Every row gives one point. Each copy is the shape, with its points in the same order, stretched, turned, moved and blurred by noise. Say if it was mirrored as well.

Shape:
[[ 58  74  10]
 [ 24  20 -81]
 [  7  76   6]
 [-28  -8  71]
 [-52 -16  20]
 [-33 -29  29]]
Copy 1, 6 rows:
[[ 90  47 -14]
 [-17  57  17]
 [ 42   2 -39]
 [ 50 -90   4]
 [  2 -82  -9]
 [ 13 -74  10]]
Copy 1 is: mirrored
Copy 2 (6 x 3):
[[-60   5  16]
 [-77 -12 -58]
 [-38  39 -19]
 [ 50 -15  10]
 [ 29 -16 -44]
 [ 31 -38 -24]]
Copy 2 is: mirrored

Shape (12 x 6):
[[-58  30 -24   5  14  16]
 [-46 -28 -19  21 -38 -53]
 [-20  22  54 -63  16  34]
 [-17 -13 -23  -7 -19  -9]
 [ 33  -9  -2   3   6 -34]
 [ 64  14  78   5   3  11]
 [-25  37  14  53  -3  -7]
 [-17 -29  -1 -71  49 -14]
 [-14 -27  68 -16  34  35]
 [-19  51 -45   3   5  -5]
 [  3 -43 -51 -14 -35   0]
 [  6  20   4  81 -29 -24]]
Copy 1 (12 x 6):
[[ 13  31 -10  -7  -8  -7]
 [-61  -7 -24  10 -23 -18]
 [ 42 -19  21   1 -15  54]
 [-32 -14  -1 -12   6   0]
 [-31 -32  44   4   5 -14]
 [ 39 -55  46  63   2   6]
 [ 23  12 -13  53 -22 -39]
 [-34  -8  61 -47   0  57]
 [ 21  -1  33  48   2  60]
 [  5   7   4 -29  -4 -36]
 [-63 -30   0 -33  38   5]
 [ -4  -9 -16  66  -9 -62]]
Copy 1 is: only turned
Copy 2, 12 rows:
[[-31   0 -28 -26  54  43]
 [-17 -32 -95   5 -11 -37]
 [-51 -11  70 -33 -12  42]
 [  2 -30 -39 -17   1  -3]
 [ 40   6  -4  17 -43 -13]
 [ 24  65  83   1 -48 -28]
 [-15  64 -26  -9  29 -10]
 [-13 -79  30  24 -37  55]
 [-33 -18  75  26  10  12]
 [  7  23 -37 -40  23  42]
 [ 35 -64 -49 -22  -1 -17]
 [ 24  77 -51  -1  16 -51]]
Copy 2 is: mirrored

Shape:
[[ 33 -32 -10   6  -5  48  86  22]
 [-39  48  51 -36  18   3  26 -33]
 [-37  24  27  10  32   5 -14  -6]
 [ 19  -7 -16  27 -14 -39   1  19]
 [ -7   6  -7  59 -11 -41   5  -1]
 [  6  10  -4  10  -8 -21  11  16]
 [-52  22  44 -35  32  -3  12 -71]
 [-14  20  11 -27  18 -29  -2   8]
 [ -6 -38  -7  23   3 -39  -2  39]
 [  2 -37  -2  13 -56  39  33  21]
 [ 34 -24  37  18  -8 -29   8  15]
 [-51  29  70 -23  51  -7  32 -16]
 [ -2  19  16  12  27  -2 -32 -25]
 [  9 -36 -35  32  -5 -33 -10  -2]]
Copy 1 (14 x 8):
[[-58  30 -36 -11 -48 -60  39 -53]
 [ 67  70  35 -57  28 -36   2   7]
 [ 47  35  25 -21  39  17 -13 -19]
 [ -6  -4  -6  46 -46   8 -34  -6]
 [  7  10  25  42 -27   0 -61 -37]
 [  0  15  -2  18 -28   3 -15  -7]
 [ 78  41  24 -31  72 -49 -19   0]
 [ 40  17  27   5  -1  12  -5  18]
 [  8 -45  19  46 -40  26 -11 -14]
 [-46  -7 -46 -45 -53 -40 -17 -26]
 [ 24 -15 -36  33 -51   3 -19 -14]
 [ 93  53  55 -37  35  -8  26 -24]
 [ 37  27  -4   7  54  17 -29  -1]
 [ -7 -33  -7  63  -5   4 -45 -16]]
Copy 1 is: only turned
Copy 2:
[[ 45  49 -33   7  52  74 -66  19]
 [-78   0   9   3  38  20  -8 -31]
 [-42 -14  30 -18  40 -19 -38 -11]
 [ 28  -1  28 -12  39 -23   5  29]
 [  9 -25  71  -3  25 -10 -12  32]
 [  1  17  20   7  38 -11  -5  17]
 [-77 -38  14   6  32  24   0 -50]
 [-38   5  -8  -6  41 -18   2  -5]
 [ 14 -14   3 -23  32 -20 -24  52]
 [ 44  40   7 -21 -23  51 -55  23]
 [ 14  -6  19 -41  50  14   3  23]
 [-95 -23  -1 -18  71  22 -31 -11]
 [-12 -26  43 -18  47 -22  -6 -35]
 [ 44 -27  29  -3  23 -20  -3  23]]
Copy 2 is: only turned
Copy 3:
[[-10  10 -10  25 -90  77  32 -31]
 [ -1  51  63 -36  14  14  46  -9]
 [-24  41  16  11  36 -15  11  -2]
 [ 10  -3 -19  28 -37 -19 -19 -15]
 [  4  33 -20  23 -14 -30 -39 -35]
 [  1   5  -2   9 -30 -18  -9  -5]
 [ 20  54  38 -48  47  25  39 -15]
 [  0  15   9 -13  -2 -24  35  14]
 [ -2  -8 -32  35 -30 -32  24 -24]
 [-31 -25  -1  20 -40  54   9 -53]
 [ 28   4  13  62 -25   2  12 -34]
 [ -2  69  45 -14  17   4  70 -15]
 [  4  23  14  21  36  -7  -6  22]
 [ 20  -3 -56  11  -8 -10 -22 -24]]
Copy 3 is: only turned

Shape, 15 rows:
[[  3  38 -56  -4 -30  12 -40  68  38 -20 -10]
 [  7  10  12  27   2 -13  35  57 -20   1 -13]
 [-36  21  21  11 -47 -18 -18  41   2 -10  30]
 [  6  37 -13   6 -11 -29  26   6   4 -14  29]
 [ 15   7  11  20 -28  64 -23   3   7  -6  32]
 [ 73 -23  17  -8   9  -5  -3 -45  38 -32  14]
 [ -1  -3 -25  30  32  12  12   1   0   4 -17]
 [ 79  16 -11 -23  -4  26 -17 -20 -18 -50 -14]
 [-19  -9  30  20 -59  39 -10 -12   0 -27  -9]
 [ 19  -7 -20  13  13  40  11 -35  15  14  -4]
 [-16  10  18  -1 -35  31  34  -8   4  70  -2]
 [ 22   6 -56  30 -30   9 -15 -17  -5   1  -5]
 [-25  30   7  68 -14 -44 -21  25 -21  23  -1]
 [ 15  14   4 -12  27  10 -28 -18  -3 -10  11]
 [ 29 -46 -17   4  20  -3 -30  12 -15 -33  12]]
Copy 1:
[[ 15  14 -45  30  86  23 -42   8 -34  18  62]
 [ 24   7 -17  49  -5   0  -5   0  18 -33 -32]
 [-46  30  -1   7  27  23 -47   4 -26 -32   9]
 [ 14  14 -23  -4   1  34  21 -12 -32 -40  12]
 [-12 -41 -16   2  29  -9 -20  82 -10 -17  48]
 [ 17 -21 -10 -45 -17 -61  76  27  16  -9  37]
 [ 46 -30   0  40 -17   8  -2 -18   8  -4  19]
 [ 23 -49 -46 -56  36 -54  32  40 -16   6 -11]
 [ -7 -30   7 -41  22  -5 -49  39  32 -31   8]
 [ 53 -43  -1   1 -18   5  19  31  15   3  45]
 [ 39  22  21   2 -24  47 -13  75  32  -2  10]
 [ 41 -17 -48 -15  -9  17 -23   9 -11   1  49]
 [  7  40  -3  42 -27   6 -56 -30 -49 -45  -6]
 [ -6 -28  11  -6  10 -26  17   9 -35   9   8]
 [-26 -34 -39   8 -19 -40  10 -21  11  17  12]]
Copy 1 is: only turned
Copy 2:
[[ 18 -14  64   3 -36  29  -4 -33 -43 -56  47]
 [-13  20  61 -16  55   4   9   1 -20   4   8]
 [ 18   3  33 -35  -7  42  39 -54  10   9  -3]
 [ 35  24  36 -18  -3  21  16  14  -2  26  11]
 [ 21 -73   8 -14   7  -5  -9 -24  16  20   8]
 [-12 -45   8   9 -20 -13  -1  76  52  -6 -15]
 [ -1  10  13  22  31 -30 -19  -1  -2   1  37]
 [ 19 -50  24  43  -4  -6 -24  53  -8 -44 -51]
 [ 15 -51 -11  23  20  30  41 -24  20   5  -6]
 [  8 -28 -17  23  10 -36 -22  20   3  19  38]
 [  1 -13 -31 -27  20  -3  23  -7 -37  59  43]
 [ -2 -21  23  46 -29 -11  -3   0 -13  15  13]
 [-13  41  57 -17  13 -18  59 -50   1  21  -1]
 [ 15  -8 -10   0   1 -21 -17  -6  14 -23 -20]
 [-41 -26  24  32  -5  -5 -47  -4  36 -32 -34]]
Copy 2 is: mirrored
Copy 3, 15 rows:
[[ 21  26  -4  42 -95 -35 -22 -19  52 -77 -53]
 [-48 -24  -9  12 -31 -26  32   5   5  15 -17]
 [-18  -5 -50   7 -42 -17 -46  25  29 -13 -17]
 [-16  26 -48  -6 -42 -37   7 -10 -12   2   4]
 [ 25  26   6  16 -36  44   0  42  30 -19  42]
 [ 20  11  -8 -51  14  16  35 -35  12  -3  64]
 [ -2  20  17  18  11 -27  39   2 -10 -19   2]
 [ 43 -14  37 -40 -50 -19  17 -20 -15 -24  43]
 [ -5 -30  -2  16 -12  21 -24   7  -1 -27  42]
 [ 15  39  26   6  11  18  43  -2  -9 -20  29]
 [-19  18  13  13   4  51  -3  -1 -11  27  -3]
 [ 54  19 -18  15 -32  -5  26 -10 -26 -40 -17]
 [ 11 -18 -59  42  -8 -43   7  -4   1  25 -39]
 [ 24  17  27 -33  -6 -19  -6  10   6  -5  30]
 [ 19  -8  10 -50   4 -11  19  29  22 -42  -3]]
Copy 3 is: only turned

Shape, 17 rows:
[[-22   8   6   9 -19 -11 -12  11   4  -1   5   8]
 [  3  11 -10   8 -23  -1  -4   9  12 -18  -5   6]
 [ 16  12 -25  10 -15   0 -23  11 -15   9  19 -16]
 [ -6   0 -21   3   4   9  -3  16  16   4 -15  -2]
 [  8  17 -14   9 -23  -1  -6  21   2   7 -11   4]
 [-50   5 -21   9 -19   8  -7  16  14  -3   8 -61]
 [ 16 -62 -13   9 -23  -6 -16  15  13 -19 -15 -26]
 [ 16 -45   2 -11 -21   2 -36   4 -34  12  17  -4]
 [ -2   4 -10 -10 -17  10  -5  -1  12  11  -8   6]
 [ -3   9  16   8 -14  -4 -12   9 -50 -15  -7   2]
 [ 13  -4 -15   6  -2 -43  -4  23 -26  13 -16   1]
 [ 11  -6 -22  -6   2 -43 -13 -20 -79  12  -9 -41]
 [ 14  18 -16   9 -19 -26 -10   2  17   9  -1 -17]
 [  0  21  -3 -16  55  -9 -52  -6  -7   8   3  -9]
 [  9  19  46  13  25  11  -2  12  13  -6   4 -75]
 [ -6   7 -16 -11  16   4  -4  12  14  -7  41   5]
 [  3  16 -10 -51   2   4 -18  20   1  -8  12  -7]]
Copy 1, 17 rows:
[[ 11  -5 -16  -2   0  10  22 -22  12  13   2 -12]
 [ -8  -8  -4 -17  -2  10  19 -27   6  18  -9 -16]
 [ -2  -2 -10 -27 -15 -36  39 -12  -8  -7 -24 -44]
 [-11 -11   6 -25   0  12  21   0  24  -3 -12   7]
 [  3 -18 -10 -32 -12  -1  29 -23   1   9  -8 -22]
 [-30 -11  -9  10  25 -17  48 -46  21 -19 -20 -30]
 [-29  29  -7 -25 -29 -43  44 -20  36  -1 -16  -5]
 [  3  44 -22 -29 -41 -56  29   0   3 -28  22 -27]
 [-11 -10   4 -20  -8  15  11  -6   8  -6  17 -18]
 [  5  11 -37 -19 -10 -32  11 -23 -21   8  23  -5]
 [ 15 -15   0 -53  -2 -47  33 -11  12  19   5 -12]
 [-28   2   2 -39   3 -95  27   3 -27   0  42 -40]
 [ -6 -31   9 -15  -6 -19  29 -17  22   9 -21 -36]
 [ -7  -7 -22 -13  26  -9 -17  47  24 -11  -7 -13]
 [-18 -18 -19  31  20 -62 -19 -46  19 -12 -36   5]
 [  6  12  12   0  24  16  10   6  -7 -15 -24 -12]
 [ -6  10   3 -44   7   1 -12 -14   6 -26   0 -37]]
Copy 1 is: mirrored
Copy 2:
[[-26   8  -9  -4  12 -22 -12  21  20  -6  -3  14]
 [-20   3  -3  -6  17 -20   3  10  -9  -3   7  14]
 [  7   1 -32 -21  17   5  -5   9   6   1  29  -2]
 [ -9 -20  -6 -11  -7 -21  -5   0  -1 -20  16  13]
 [-12   7   0  -5  13 -16  -4  13   3 -27  20  13]
 [  0 -29 -41  -7  39 -24  18   8  36   0 -28   6]
 [-36 -37  -9 -21  -4  -2  40   9  -4  39  26  -1]
 [-21   0 -21  -4  -7  36  -6   6  27  28  54 -12]
 [-15   7  -4   0   5 -19  -4  -2   5 -28  16   5]
 [-16   1  -5  15   8  34 -11  23  12  11  18  17]
 [ -8   0  24 -24  -2   1  -2   8  20   5  31   7]
 [ 27  12 -13 -24   1  61  18 -24  31  33  25  -5]
 [  3   6  -8 -29  17 -17  19  10   6  -8   3   0]
 [ 56  -2 -47 -28 -45   5 -21   0  12  21  19 -14]
 [ 25 -47 -37 -14   8  28  30  47 -17  26 -42 -33]
 [ 16 -15 -18 -10  16 -30 -23  -2 -13  17  11 -19]
 [ 40  -4 -14  21   1 -15   8   6  -4   7  35  -9]]
Copy 2 is: mirrored
Copy 3 (17 x 12):
[[  7   8   8  18 -11  -7  -2  24  -3 -22   4 -16]
 [  9  17  12  17  10 -16   5  11   8  -7  -1   1]
 [ 24  -6 -13 -10  33   9  -7  12   3   7  20 -13]
 [  0  -2  16  18  -5  -2   9  -5  12   8  13   1]
 [  9   6   8  13  10 -12 -16  12   3  -3   8   1]
 [-11 -30 -15  18 -27 -14  31  29   5  -1  43 -17]
 [  3  39 -11  73  16  19  15  10  -2  20  21  -9]
 [  4  27 -29  18  38  54  -7   4 -15   6  28  -3]
 [  8  21  -2  16  -1   9  -6   0  15  -3   1  15]
 [ -8  10  -9 -18  21  -5  -3 -10 -41 -11  26 -18]
 [ 24  -7   6  28  15  -2 -11   6 -28   8  24  -6]
 [ 43  -9 -44   1  19  13  13 -11 -58  18  52   8]
 [ 36  -8  -9  32  14 -13   5  14  11  -6  -3   2]
 [ 20 -44  24 -20  19  14  36 -43   6 -36  17  11]
 [-39 -55 -19 -10  41 -17  39 -23 -11 -20  -9 -14]
 [  3 -15  24 -11  21  19  25  11  12   3   0 -12]
 [  3 -12  18 -22  32  16  17   2  16   0   9  36]]
Copy 3 is: only turned

Shape, 16 rows:
[[ 29  44  14  12  -2   2  -8  17   5 -12 -79 -13]
 [-44 -39 -11  40  20  27 -39  40  30 -27   6  19]
 [-44  26  -7 -22 -10  23 -15 -28 -18  22  12  -1]
 [ -7  -8   2  -7 -31  25  -5 -16  59  10 -53   7]
 [ -3  11   8 -20 -13   2  34 -69 -45  14 -53  32]
 [ -7  40 -51 -35   1  13 -18  16   6 -10   0  26]
 [ 55   8 -25 -53  -3  22 -12  -8 -45   3 -26  18]
 [ 38  10  15 -41  -5  38  30  -4   0 -64 -37  31]
 [  7   3 -11 -17   0  -3 -24 -30   8 -39   6  17]
 [-38  30 -17  46  19  -4  10 -23 -62  17  34  24]
 [ -3 -15  20 -31  48  22   1 -23  19  19 -23  16]
 [-15   3  17 -24   5  -6  -7  -3 -38   6  22  21]
 [-23 -30 -23  54  16 -30  50  14  11  13  11  19]
 [ -3  -1  -1  31 -27  24   6 -16  40  20   6  28]
 [  5 -17   2 -45 -18  49  -8 -18  -8 -91  13 -22]
 [ 69 -33   0  29  30  38  24 -18 -13 -17 -35 -16]]
Copy 1:
[[ 39  17 -62  28   3  32   9  52   6 -47 -37  63]
 [ 32  -6  35  34 -33  19 -30 -64  -6 -14  46  45]
 [-44   0   8  -3   9  42  73 -25  18 -11   3  -3]
 [ -6  21 -32   6 -77   5  38  -6  11  20  27  37]
 [ -1 -27 -22 -28  -1 -20  80  20  51   6 -47 -65]
 [-45  23 -37  30 -13  23  -3 -40  20 -21 -16  34]
 [-19  15 -64  48 -36  19   5  11 -11 -15 -78 -46]
 [ 23  53 -14  35 -36  20 -58  23  74  -1 -58 -22]
 [-11  26  26  29 -31 -14  12 -27  29 -11 -30  19]
 [ 25 -25  16 -29  66  -5  66 -48  17 -59   1 -49]
 [-42 -16  -2  22 -37   6  38  32   7 -13  18 -23]
 [-12 -10  11  32  21   9  28 -18  10  -1 -11 -47]
 [ 35 -32  -6 -48  33 -57  -3 -27   7  -7  41 -30]
 [ 11  36 -24  -7 -44   1  43 -49  11  -4  55 -10]
 [ 19  56  71  20 -37  33 -68 -19  38  20 -77  10]
 [ 57   7 -21 -19 -26   4 -33  54  -7 -47 -47 -39]]
Copy 1 is: only turned
Copy 2:
[[ -4 -51  -9 -13   5  68 -37 -37 -24   1 -27  36]
 [  7 -14  39 -17 -53 -20 -14  36  44 -20 -36 -25]
 [ 14  19  -9  20   2  -2 -23  48   8   1  25   2]
 [ -8 -44  -6 -32  11  50 -15  29 -22 -53  -1  15]
 [ -1 -12 -32  43  52  46 -44  28 -15 -18 -16  -7]
 [  6 -57 -16   3 -14 -29  -2  27   8  16  -3  29]
 [-19 -22 -49  16  -6  18  -6  24 -30  15 -49  15]
 [-17 -67 -16 -13  38  25 -30  36  -5  32 -57  14]
 [ 29 -33 -21  -6  -9  13   9  48  -3  25 -13 -28]
 [ 24  34   0  37  14 -26 -13   3  59  37  22 -35]
 [ 25  -3  16  -2  37 -15 -10  37 -37 -33 -52   7]
 [  5   4   1  26 -14 -24 -27  36 -12  19  -8 -27]
 [-11 -16  51  17   1 -22  23  -8  40 -27  13 -32]
 [  0 -16  -9 -44  25   5   8  15  16 -12  26 -18]
 [-10 -14  -8  -3 -20  41  -2  95  21  52 -32 -15]
 [-14  14  -5 -16  31  59  30  -2   7   8 -68  -9]]
Copy 2 is: only turned
Copy 3:
[[-11   6  -6 -35 -41   4 -54  -3   6 -42   7 -36]
 [ 36  13 -20  -2  11  44 -32 -48  15  -8 -56  52]
 [ 11  34  14 -28  -1   1  13  30 -16  44   6  15]
 [ 68   1  -4   1 -27  10 -20 -24  33  25   5 -34]
 [ 45 -28  17 -23  -7   0 -49  85  -9  -1  68 -38]
 [-14   2  -5 -73  10  26   8   2  43  16   1  -4]
 [-34  -3   7 -37  21   0 -40  40  56 -12  70  11]
 [  6 -79 -52  -1 -33  15 -45  21  31   9  52   7]
 [ 16 -24  11 -27  -1 -10  -4  12  30  -9  22  31]
 [ 13  10 -21 -56  21  16   2  50 -44 -20   0  14]
 [ 29  -2 -21  23   7  -3 -33  45  29  -2 -18 -19]
 [-17  -4   9 -14  24  24   1  52 -21  -6  12  21]
 [ 36 -36 -41 -30  46  47  -7 -28 -38 -17 -18 -36]
 [ 74   8 -32 -11   3  33   8 -23  -1   4  14  -9]
 [ -7 -49 -26  14 -27 -30 -36 -13  19  48  62  93]
 [  0 -25 -73   0  14 -26 -92  -6  28 -28  48  11]]
Copy 3 is: mirrored

Shape:
[[ 34   5  51 -31  26  34   4   7   9 -24  -4   0]
 [-31  56 -14  24   5  -3   9   9   8  14   9  -4]
 [-27  28  -5  23 -16  -8   8   0 -12  -4  25 -20]
 [ -3   3  13  24  13   7  -7  13 -19 -10   6 -26]
 [-35  21  -7  39 -11 -22  40   0 -17  22 -17   9]
 [-32  20 -12  11 -39  -8  11  37  -2  -1   6  -5]
 [ 37 -15  20   2  32   2   1  15  30 -31  21   7]
 [-22  22 -49  24 -15  10   7  -2 -23  27 -11  11]
 [ 20 -13  29 -15  33  22  26  23   2  11  38  -2]
 [ 10  15  -3  -6  11 -14   5  27   1   4   5 -39]
 [-13 -25   8 -27  20   7   3 -34  24  15  -8 -10]
 [  3  18 -22  19 -16   8  50 -14   4  11   0 -20]
 [ 12 -20  21 -31  36  31  16 -17   7 -31  25   0]
 [ -4  27  -5  10 -30 -23  -6 -18 -15  26  12  -1]
 [  5 -21  26   5   8  46   1 -24  33  17   4  -4]]
Copy 1:
[[ 12 -13   4  -8 -19 -20  15 -48  21 -95 -26  13]
 [-31  19  11  31   5  22 -30 -26  15  33  15  -6]
 [-40  39   5  19 -12  -6   0 -28  19  45  21  -6]
 [-28  26  18  10  -9   0  23 -28  41 -15  -3   7]
 [-38  14  -4  37 -12 -16  -2  17   7  32  41 -33]
 [ -4  24  11  23  16   2  12 -18  14  56  24 -22]
 [-10  -9 -30 -28  -4  19  16 -31  24 -63 -20  -4]
 [-25 -20  -2  33  13 -14 -11  25  18  55  23  10]
 [-15 -28  -1 -49 -16 -31   1 -21  31 -58  10 -24]
 [  0  23   4 -10  20   5  -5 -10  27 -28   6   9]
 [ 15  -6   6 -28 -41  -4 -18  15   6 -30 -20  -2]
 [-12  18 -32  21  -9 -39 -19   2  29   9  10  -5]
 [-11 -20   1 -37 -29 -33   8 -23  16 -63 -46   5]
 [-21  23 -22  14 -28 -10  -8  -4  -6  46  50  14]
 [  9 -15  -6 -10 -64   0   0 -14  36 -28 -14  -4]]
Copy 1 is: mirrored
Copy 2, 15 rows:
[[-27  -3 -18 -29  16 -49 -27 -14  38  35 -51  23]
 [ 28   4 -32  18  12  11  26  11   4 -39 -35  -6]
 [ 22 -10 -18  18   7  12  44  -5   6 -12 -16   5]
 [ 29  -5 -15   1   4  -9   7 -21  24   2 -14   9]
 [  8  15 -44  20 -27  36   5   4  18 -34 -16 -24]
 [ 12  -5 -37  -4   4  32  27   6 -32 -17 -10   5]
 [-27  28   2 -35  36 -24  -9 -30  42   1 -16  13]
 [ 28  -5 -11  31 -17  15 -18  -1 -31 -30  -9 -27]
 [-11  38 -29   4  43 -36 -14 -46  20  25 -39  13]
 [ 20   7 -11   9  22 -15   8   4  15  12   8  25]
 [ -5  -6   4  23  24 -15 -12   4  16  11 -10 -36]
 [-12 -22 -26  26   2   8  -9 -21  11 -21   4  10]
 [-32 -10  -6 -11  32 -59  -3 -44  24  13 -28 -12]
 [ 18   6  11  41  -6  26  18  15  -3  -2 -21  -1]
 [ -3 -13 -13   4  36   0 -40 -32  28  17 -44  -6]]
Copy 2 is: mirrored
Copy 3 (15 x 12):
[[  6   9  -8  -2  29   9  15   0  36   3 -25 -28]
 [ 11  10   6 -22 -19 -19 -50   7  11 -21  12  -8]
 [ -5   7  -6 -33   7 -12 -44  12   4  -1  24  -4]
 [ 12  -3  -4 -14   4  -4 -31   9  12  30  13   1]
 [ 19 -22  10 -28  -1  -5 -35 -16   9 -17  46  16]
 [-21 -20  16 -23  20  -9 -41   8  14  -7  38 -28]
 [-27  29 -14  15   8   3   4 -17  28   4 -24  -4]
 [ 10 -17  16 -33 -15 -14 -30 -21 -24 -12  30  -4]
 [ 14  28  -1   8  23  28 -31 -15  22  -5 -22 -12]
 [  7   8   9   7  14 -19 -32  21   1  13   7   7]
 [  5  19 -33  34   7  -4   6 -17  -9 -10  16 -23]
 [ 11  -4   7 -32  30 -30 -21 -33  -1 -15  23   5]
 [ -8  53 -19   0  20  15  16 -17  14  -7 -15 -24]
 [ -6 -20 -15 -23   5 -11 -34  13 -18 -11  19   8]
 [  9  -4 -38  13  19   0  -8 -42  15  -3  -3 -40]]
Copy 3 is: only turned
Copy 4 (15 x 12):
[[  1 -22  19  29  13  -5 -61   4  16  12  59 -17]
 [-43  16 -54  42 -14 -23   8  10 -17  -7  11  28]
 [-46   9 -29  10   0  -4  13  12 -10 -14 -14  12]
 [-25  17   0   4  30 -13  -4   7 -14  -8   5  20]
 [-30 -24 -20  43  -9  19  42   4 -33  23 -24  34]
 [-40  -2 -22  -1 -12 -24   8 -23 -21  29 -28   8]
 [  8  27  26  21 -18  -1 -37   4  10 -19  31 -27]
 [-15 -11 -34  -3  -4 -21  37  29 -40   8 -27  57]
 [ -7  -9  15   4 -26  16 -51 -14  14  -7  44  18]
 [-13  25  -4   9   2 -22 -34  -8  26   5  -6  21]
 [ 32 -18 -29  -6  10  55 -11  21  26  -8  27  -6]
 [-21 -10 -22  33 -20  22  -7  46  -5  17 -40  39]
 [ 13 -33  14   7  -4  28 -50  17  12 -36  43 -18]
 [-25  10 -23  -3  -1  -2  37  28  12  10 -10  13]
 [  9   4 -34  -2   7  48 -19  41  -3  13  35   7]]
Copy 4 is: mirrored
